Rows are points. Any point is a mix of the corners, with weights that add up to 1. It lies inside the corners' shape when no weight is negative. Is each point inside? If not, which corners have a negative weight?

Corners:
(1): [-0.70  0.34]
(2): [0.55 0.05]
(3): [ 0.59 -0.44]
Points:
[-0.53  0.25] -> inside
[-0.02  0.21] -> outside (3)
[ 0.64 -0.01] -> outside (1)
[-0.63  0.38] -> outside (3)
[ 0.47 -0.35] -> inside
[0.51 0.04] -> inside

Corners:
(1): [-0.60 -0.01  0.21 -0.22]
(2): [-0.40  1.01  0.20 -0.81]
(3): [-0.64 -0.50 -0.29  0.36]
(4): [-0.22  0.43  0.14 -0.19]
(5): [-0.04 -1.11 -0.08 -0.07]
Points:
[-0.33 -0.52 -0.15  0.08] -> outside (1)
[-0.38 -0.16  0.10 -0.17] -> inside
[-0.52 -1.01 -0.14  0.26] -> outside (2, 4)
[-0.70 -0.47 -0.26  0.50] -> outside (2, 5)
[-0.38  0.12  0.23 -0.56] -> outside (3, 4)
[-0.39 -0.08 -0.08 -0.11] -> outside (1)
[-0.59 -0.39 -0.22  0.24] -> inside

Corners:
(1): [-0.91 -0.04 -0.03  0.26 -0.16 -0.20 -0.48 -0.15]
(2): [-0.10  0.70  0.39 -0.09  0.81  0.06  0.19 -0.35]
(3): [-0.22 -0.30  0.39 -1.28  0.64  0.14  0.91  1.05]
(4): [-0.05 -0.28 -0.09 -0.24  0.16  0.47 -0.83  0.67]
(5): [ 0.42  0.41 -0.05  0.67  0.03  0.97  0.18 -0.40]
(6): [ 0.47 -0.12 -0.07 -0.76  0.36  0.14  0.42  1.06]
(7): [-0.31 -0.57 -0.40 -0.84  0.22  0.38 -0.39  0.80]
(8): [ 1.02 -0.12 -0.06  0.36  0.24  0.44  0.23 -0.02]
(9): [-0.10  0.74  0.45  1.05 -0.50  0.53  0.02 -1.73]
Points:
[ 0.14  0.10  0.15 -0.05  0.15  0.30  0.22 -0.02] -> inside
[-0.09  0.11  0.09 -0.28  0.36  0.18 -0.01  0.08] -> outside (5)
[-0.27 -0.20  0.17 -0.21 -0.01  0.31  0.51 -0.06] -> outside (2, 4, 6)
[ 0.15 -0.09  0.03 -0.20  0.14  0.45  0.15  0.30] -> outside (2)
[ 0.22 -0.02  0.10 -0.21  0.34  0.34  0.27  0.23] -> inside
[-0.11  0.03 -0.09 -0.04  0.07  0.35 -0.39  0.21] -> outside (3, 8)
[ 0.33  0.42  0.28  0.24  0.20  0.46  0.24 -0.37] -> outside (1, 7)
[-0.29 -0.07 -0.06 -0.38  0.13  0.15 -0.52  0.40] -> outside (3, 5, 8)

Corners:
(1): [ 0.26  0.46  0.37  0.25 -0.16 -0.01 -0.67 -0.85 -0.40 -0.20  0.14]
(2): [ 0.29 -0.05 -0.31 -0.26  0.54 -0.13  0.91 -0.55  0.98 -0.81  0.22]
(3): [ 0.69  0.34 -0.85  0.05  0.24  0.23 -0.36 -0.24  0.41  0.22 -0.66]
(4): [-0.99 -1.18  0.02  0.49  1.11  0.31 -0.63 -0.10 -0.71  0.30  0.65]
(5): [ 0.29 -0.23  0.41 -0.01  0.31  0.04  0.10 -0.19 -0.20  0.62 -0.61]
(6): [-0.54 -0.20  0.67 -0.29 -0.47  0.47 -0.43 -0.54 -0.26 -0.14  0.24]
(7): [ 0.38  0.53  0.12  0.25 -0.18  0.14 -0.31 -0.06  0.63  0.21  0.00]
(8): [ 0.18  0.39 -0.39 -0.36  0.57  0.39 -0.08  0.61 -0.38  0.09  0.04]
(9): [ 0.55  1.02 -0.18  0.07 -0.09  0.42  1.07 -1.17  1.01 -0.35  0.06]
(10): [-0.30  0.44 -0.09 -0.38 -0.04 -0.40 -0.21 -0.07 -0.35  0.31  0.12]
(11): [ 0.28 -1.21  1.03 -0.10 -0.59  0.56 -0.65 -1.13  0.08  0.54  0.64]
(12): [ 0.56  0.44 -0.71  0.31 -0.21  0.14  0.21  0.38 -0.33  0.27 -0.65]
Points:
[ 0.32  0.00 -0.13  0.07  0.19  0.20  0.01 -0.44  0.25  0.11 -0.01] -> outside (6)
[ 0.50  0.26 -0.18 -0.13 -0.08  0.24  0.25 -0.38  0.46  0.02 -0.14] -> outside (1, 4)
[ 0.13  0.31 -0.12  0.02  0.13  0.06  0.08 -0.01 -0.18  0.09 -0.15] -> outside (3, 11)
[-0.06 -0.12 -0.16  0.11  0.39  0.23 -0.07 -0.13 -0.15  0.09  0.11] -> inside
[ 0.25 -0.22  0.33 -0.02 -0.18  0.34 -0.12 -0.73  0.22  0.20  0.25] -> inside

Corners:
(1): [ 0.31 -0.58 -0.34  0.30 -0.51  0.10 -0.27 -0.24 -1.19  0.00  0.07  0.25]
(2): [ 0.42 -0.11 -0.14 -0.74 -0.85 -0.31  0.75 -0.22 -1.03  0.58 -0.60  0.00]
(3): [-0.26  0.61 -0.41  0.20 -0.45  0.41  0.03  0.12  0.90 -0.08  0.00  0.01]
(4): [ 0.43 -0.13  0.27  0.30  0.24  0.25 -0.46 -0.25 -0.59  0.19 -0.69 -0.08]
(5): [ 0.13  1.07 -0.16 -0.12 -0.56 -1.37 -0.74  0.20  0.44 -0.28 -0.54  0.07]
(6): [ 0.19 -0.19 -0.46 -0.33  0.34  0.42 -0.40  0.02 -0.46 -0.02  0.11 -0.03]
(7): [-0.66 -0.25  0.55  0.20 -0.18  0.43  0.12 -0.52  1.89  0.00  0.13 -0.62]
(8): [-0.26 -0.37 -0.02  0.63  0.37 -0.21 -0.21  1.42  0.34 -0.39  0.47  0.54]
(9): [ 0.09 -0.58 -0.27  0.32  0.78 -0.70  0.31 -0.11 -0.22 -0.16  0.03 -0.25]
(10): [ 0.02  0.46  0.53  0.03 -1.21  0.91  0.65 -0.75 -0.69  0.62  0.12 -0.25]
(11): [ 0.17 -0.35 -0.48  0.08  0.36  0.22  0.31  1.40 -0.26 -0.65  0.19 -0.10]
(12): [-1.18 -0.02  0.31  0.11 -0.88  0.66  0.09 -0.33 -0.48  0.39  0.39 -0.38]
(13): [-0.22 -0.23 -0.42  0.47  0.31 -0.03 -0.56  1.73  0.82 -0.08  0.41 -0.11]
Points:
[-0.11 -0.05 -0.01  0.08  0.03  0.13 -0.01  0.16  0.17 -0.01 -0.02 -0.17] -> outside (1)
[ 0.36  0.05  0.02 -0.15 -0.01 -0.22  0.08 -0.06 -0.10  0.15 -0.34 -0.27] -> outside (1, 3, 8, 12)
[ 0.14 -0.07 -0.17  0.11  0.03 -0.14 -0.09  0.35 -0.07 -0.11 -0.05  0.04] -> outside (12)
[-0.20 -0.14 -0.16  0.08 -0.11 -0.01 -0.13  0.05  0.04 -0.03 -0.04 -0.22] -> outside (8, 10)
[-0.15 -0.11 -0.12  0.13  0.20 -0.11 -0.09  0.40  0.22 -0.12 -0.03 -0.12] -> outside (1, 10)
[ 0.13  0.02 -0.52  0.31  0.11 -0.22 -0.16  0.86  0.03 -0.43  0.30  0.23] -> outside (2, 4, 7, 12)
[ 0.27  0.26 -0.19 -0.28 -0.64  0.31  0.06 -0.26 -0.93  0.14 -0.29 -0.05] -> outside (7, 8, 9, 13)
[-0.16 -0.03  0.01  0.37 -0.42  0.24 -0.11  0.01 -0.03  0.06  0.13 -0.17] -> outside (2, 6, 8)

Corners:
(1): [-0.19 -0.14  0.20  0.60  0.56  0.77 -0.11  0.14  0.34 -0.01 -0.03  0.60
  0.12 -0.14 -0.34  0.11  0.31  0.18]
(2): [-0.46  0.50 -0.11  0.29 -0.16  0.14 -0.52  0.51 -0.22  0.48  0.41 -0.21
 -0.06 -0.52 -0.53 -0.94  0.11  0.06]
(3): [ 0.20 -0.70 -0.77  0.27  0.95 -0.36 -0.15 -0.37 -0.26 -0.45  0.38  0.06
  0.18  0.73 -0.23 -0.01 -0.02  0.04]
(4): [-0.08  0.28  0.54 -0.43 -1.03  0.53 -0.83  0.14  0.89 -0.44 -0.19 -0.17
 -0.46 -0.35 -0.37  0.13 -0.04  0.30]
(5): [ 0.49 -0.42 -0.51 -0.25  0.58 -0.01  0.59 -0.69 -0.26  1.08  0.63  0.33
 -0.30  0.45  0.16 -0.59 -0.65  0.21]
(6): [-0.44 -0.91 -0.32  0.32  0.91 -0.19  0.21  0.08 -0.59  0.48  0.23 -0.53
 -0.57 -0.14 -0.57 -0.21 -0.29 -0.38]
(7): [ 0.87  0.13  0.91 -0.64 -0.53  0.19 -0.16 -0.03  0.02  0.55 -0.59  0.55
  0.44  0.67  0.43  0.93 -0.50 -0.86]
(8): [-0.89  0.48  0.43  0.92 -0.04 -0.13 -0.59  0.31  0.38  0.11 -0.28 -0.49
 -0.19 -0.61 -0.78 -0.07  0.25  0.19]
(9): [ 0.45 -0.36 -0.86 -0.24  0.99 -0.26  0.17 -0.35 -0.34  0.60 -0.66  0.08
  0.58  0.19 -0.31 -0.82 -0.15  0.75]
(10): [-0.31  0.15 -0.91  0.57  1.11 -0.06  0.35 -0.69 -0.67  0.61  0.28 -0.31
  0.01 -0.29 -0.18 -0.38  0.05  0.36]
(11): [-0.08 -0.57 -0.77  0.22  0.62  0.08  0.02 -0.39 -0.38  0.30  0.70 -0.31
  0.94  0.26 -0.59 -0.46 -0.60  0.40]
(12): [ 1.08 -0.17 -0.25 -0.42 -0.74 -0.15  0.55  0.05 -0.55  0.86  0.36  0.19
  0.45  1.03  0.35  0.68 -0.46  0.01]
(13): [-0.19  0.28  0.28 -0.03 -0.18  0.34 -0.24  0.10  0.14 -0.40 -0.35 -0.55
 -0.27 -0.23 -1.03 -0.60  0.35  0.77]
(14): [ 0.41  0.20  0.61 -0.65 -0.41  0.14  0.87 -0.47  0.06  0.18 -0.18  0.69
  0.09  0.34  1.21  0.74 -0.13 -0.52]
(15): [ 0.66  0.45 -0.45 -1.03 -0.69 -0.13  0.70 -0.35  0.18  0.70  0.65  0.18
  0.54  0.95  0.48  0.79 -0.63 -0.80]
(16): [ 0.49  0.78  0.63 -0.42 -0.76  0.86  0.27 -0.13  0.97  0.36 -0.45  0.25
  0.91  0.43  1.04  0.31 -0.14 -1.37]
(17): [ 0.41  0.53  0.73 -0.15  0.05  0.12 -0.22  0.60  0.37 -0.16 -0.45 -0.85
  0.11 -0.59 -0.43 -0.23  0.57  0.63]
(18): [-0.77  0.41 -0.13  0.20  0.06  0.04 -0.62  0.43  0.25 -0.89 -0.37 -0.55
 -0.52 -0.24 -0.71 -0.41 -0.49  0.23]
(19): [-0.51  0.11  0.06  0.03  0.46  0.16 -0.69  0.59 -0.21 -0.09  0.21 -0.43
 -0.52  0.23 -0.25 -0.41  0.74  0.62]
Points:
[-0.22  0.11 -0.06  0.42  0.34  0.13  0.03  0.06  0.01 -0.02 -0.18 -0.24
  0.27 -0.23 -0.31 -0.26  0.07  0.11] -> outside (4, 5, 7, 15, 19)
[ 0.10  0.50  0.29 -0.19 -0.39  0.19 -0.14  0.11  0.26  0.20 -0.20 -0.21
  0.33  0.04 -0.06  0.04 -0.03 -0.07] -> outside (1, 3, 5, 6)
[-0.04  0.16 -0.13  0.06  0.15  0.20 -0.11  0.03  0.14  0.15  0.00 -0.22
  0.14  0.01 -0.24 -0.26  0.00  0.08] -> outside (7, 14)
[ 0.10  0.10 -0.03  0.00 -0.10  0.18 -0.12  0.08  0.22  0.29  0.04  0.00
  0.24  0.10 -0.15 -0.07 -0.30 -0.21] -> outside (10, 13, 14, 19)
[ 0.02  0.05  0.00 -0.03  0.09  0.11 -0.10  0.02  0.08  0.03 -0.07 -0.07
 -0.08  0.09 -0.18 -0.06 -0.05  0.08] -> outside (11)
[ 0.28 -0.25 -0.48 -0.15  0.38  0.03  0.20 -0.25 -0.22  0.28  0.15  0.11
  0.27  0.67 -0.12  0.07 -0.36 -0.10] -> outside (2, 4, 8, 14, 17)
[-0.09 -0.22 -0.04  0.16  0.35  0.03 -0.25  0.25 -0.19  0.21  0.08 -0.06
 -0.15  0.01 -0.35 -0.24  0.01  0.30] -> outside (10, 13, 15, 16)
[-0.03  0.22  0.53 -0.05 -0.49  0.22 -0.14  0.19  0.35 -0.12 -0.19 -0.11
  0.05 -0.02 -0.12  0.35 -0.11 -0.34] -> outside (5, 9, 10, 19)

Corners:
(1): [ 0.76  0.18 -0.62  0.29  0.50 -0.83 -0.03  0.15 -0.24  0.19 -0.41 -0.75
 -0.45  0.22 -0.05  0.03 -0.64  0.29 -0.83 -0.11]
(2): [ 0.42 -0.91  0.44  0.25 -0.73  0.53 -0.40  0.41 -0.54 -0.01  0.28 -0.33
 -0.28 -0.43  0.36  0.12  0.32  0.18  0.16 -0.21]
(3): [ 0.27 -1.27  0.05  0.37 -0.18  0.26  0.03  0.84  0.03 -0.85  0.69  0.11
 -0.23  0.31  0.39 -0.77 -0.16  0.00  0.33 -0.24]
(4): [-0.02  0.28 -1.00 -0.33  0.31 -0.25  0.14 -0.84  1.28 -0.08  0.10  0.74
 -0.14  0.05 -0.56  0.88  0.58 -0.46  0.47  0.04]
(5): [ 0.37 -0.04 -0.91  0.41 -0.37 -0.54  0.31  0.14 -1.29  0.17 -1.12 -0.89
 -0.24  0.92 -0.43 -0.89  0.42 -0.12 -0.04 -0.09]
(6): [-0.64  0.82 -0.43 -0.50  0.44 -0.29 -0.72 -1.00  1.13 -0.67 -0.50  0.02
  0.38  0.30 -0.06  0.72  0.43 -0.07 -0.31  0.37]
(7): [ 0.05 -0.24 -0.53 -0.63  0.10 -0.05  0.28  1.12 -0.85  0.39 -0.20 -0.72
  0.00 -0.15 -0.53 -0.15 -0.27  0.25 -0.70  0.03]
(8): [ 0.01  0.35 -0.08 -0.13  0.63  0.33  0.44 -0.71  0.90  0.09  0.82 -0.20
  0.23  0.15  0.13  0.86  0.76 -0.32  0.66  0.05]
(9): [-0.24  0.83 -0.57 -0.10  0.28 -0.77  0.97 -0.95  1.49 -0.26 -0.01  0.49
  0.26 -0.16 -0.16  0.79 -0.35  0.14  0.16  0.39]
(10): [ 0.29  0.24 -0.52 -0.77  0.23  0.12  0.65  0.09 -1.12 -0.30 -0.07 -0.92
 -0.01 -0.54 -0.27 -0.75 -0.34 -0.53  0.13  0.08]
(11): [ 0.77 -0.93  0.98  0.67  0.51  0.41 -0.25  0.72 -0.47 -0.94 -0.10  0.41
 -0.16 -0.51  0.37 -0.50  0.44  0.97  0.25 -0.39]
(12): [ 0.31 -0.68 -0.18 -0.33  0.36  0.13 -0.35 -0.17 -0.12  0.00 -0.08  0.29
 -0.57  0.06  0.81 -0.50 -0.12  0.55  0.71  0.09]
(13): [ 0.64 -1.56  0.51  0.43  0.04  0.71 -0.49  0.27 -0.78 -0.13  0.40  0.68
 -0.18 -0.24  0.70  0.06  0.01 -0.14 -0.07 -0.25]
(14): [ 0.00 -0.43  0.11  0.30  0.17 -0.82 -0.40  0.59 -0.41  0.78 -1.03 -0.90
  0.31 -0.64 -0.38 -0.60  0.42  0.01  0.28  0.15]
(15): [-0.07  0.86  0.40 -0.69  0.57 -0.27  0.18 -0.83  0.99 -0.07  0.30  0.46
  0.14 -0.22 -0.16  0.58  0.44 -0.46  0.13  0.80]
(16): [-0.47  0.45  0.09 -0.72 -0.04 -0.91  0.49 -0.65  0.85  0.65  0.28 -0.07
  0.03 -0.38 -0.59  0.49  0.19 -0.54  0.34 -0.34]
(17): [ 0.53 -1.08  0.72  0.69 -0.19  0.79 -0.11 -0.13  0.46  0.10  0.14  0.25
 -0.53  0.14  0.21 -0.38 -0.64 -0.04  0.19 -0.42]
(18): [ 0.61 -0.74  0.35  0.24  0.07  0.26  0.43  0.75 -0.59 -0.53 -0.59  0.39
 -0.40 -0.26  0.30  0.02 -0.80 -0.45  0.91 -0.34]
(19): [-0.15  0.64 -0.27  0.20  0.87 -0.32 -0.41 -0.26  0.37  0.09  0.44  1.13
  0.04  0.15 -0.29  0.97  0.04  0.11  0.68  0.21]
(20): [-0.33 -0.35  0.39  0.44  0.19  0.36 -0.12  0.04 -0.32 -0.36 -0.06 -0.15
 -0.82 -0.57  0.39 -0.21  0.51 -0.14  0.28 -0.03]
(21): [ 0.07 -0.38 -0.62 -0.34  0.00 -0.40  0.38 -0.06 -0.97  0.22 -0.37 -0.99
 -0.32 -0.07 -1.11  0.19 -0.13 -0.12  0.17  0.11]
Points:
[ 0.16 -0.13 -0.38 -0.07  0.23 -0.30  0.09  0.20 -0.50 -0.11 -0.46 -0.25
 -0.13 -0.06 -0.17 -0.21  0.01  0.02  0.03  0.15] -> outside (2, 8, 16, 17)
[ 0.19 -0.05 -0.21 -0.10  0.36 -0.29  0.20  0.00 -0.11 -0.01 -0.07 -0.03
 -0.19 -0.14 -0.07  0.07  0.04 -0.07  0.14  0.06] -> outside (2, 6, 17)
[ 0.10 -0.11 -0.15 -0.05  0.22 -0.10 -0.02 -0.13  0.06 -0.06  0.00 -0.04
 -0.15 -0.10 -0.06  0.07  0.15 -0.03  0.12  0.02] -> outside (18)
[ 0.18 -0.24  0.06  0.12  0.16  0.02 -0.06 -0.11  0.02 -0.18  0.01  0.00
 -0.18 -0.09  0.11  0.05  0.21  0.01  0.30 -0.02] -> outside (7)
[-0.23  0.26 -0.37 -0.16  0.49 -0.25 -0.01 -0.53  0.55  0.16 -0.12  0.16
 -0.15 -0.17 -0.20  0.57 -0.16 -0.18  0.24  0.07] -> outside (2, 3, 5, 11, 15)
[ 0.16 -0.34 -0.04  0.02  0.15  0.01  0.02  0.03 -0.10 -0.16 -0.04  0.01
 -0.15 -0.04  0.00 -0.08  0.10  0.04  0.29 -0.03] -> outside (1)
[ 0.13 -0.12 -0.08 -0.04  0.19 -0.17  0.01 -0.05 -0.01 -0.10 -0.13  0.00
 -0.21 -0.11 -0.04  0.03 -0.04 -0.02  0.12  0.05] -> outside (8)
[ 0.16 -0.17 -0.03 -0.02  0.20  0.04  0.10 -0.10  0.04 -0.17  0.07  0.07
 -0.22 -0.06 -0.01  0.11 -0.03 -0.06  0.20 -0.03] -> outside (14)
[ 0.20 -0.42 -0.11 -0.07 -0.01  0.12  0.20  0.03  0.13 -0.16 -0.02  0.09
 -0.03 -0.11  0.14 -0.08  0.00 -0.04  0.31 -0.11] -> outside (1, 15, 19, 20, 21)
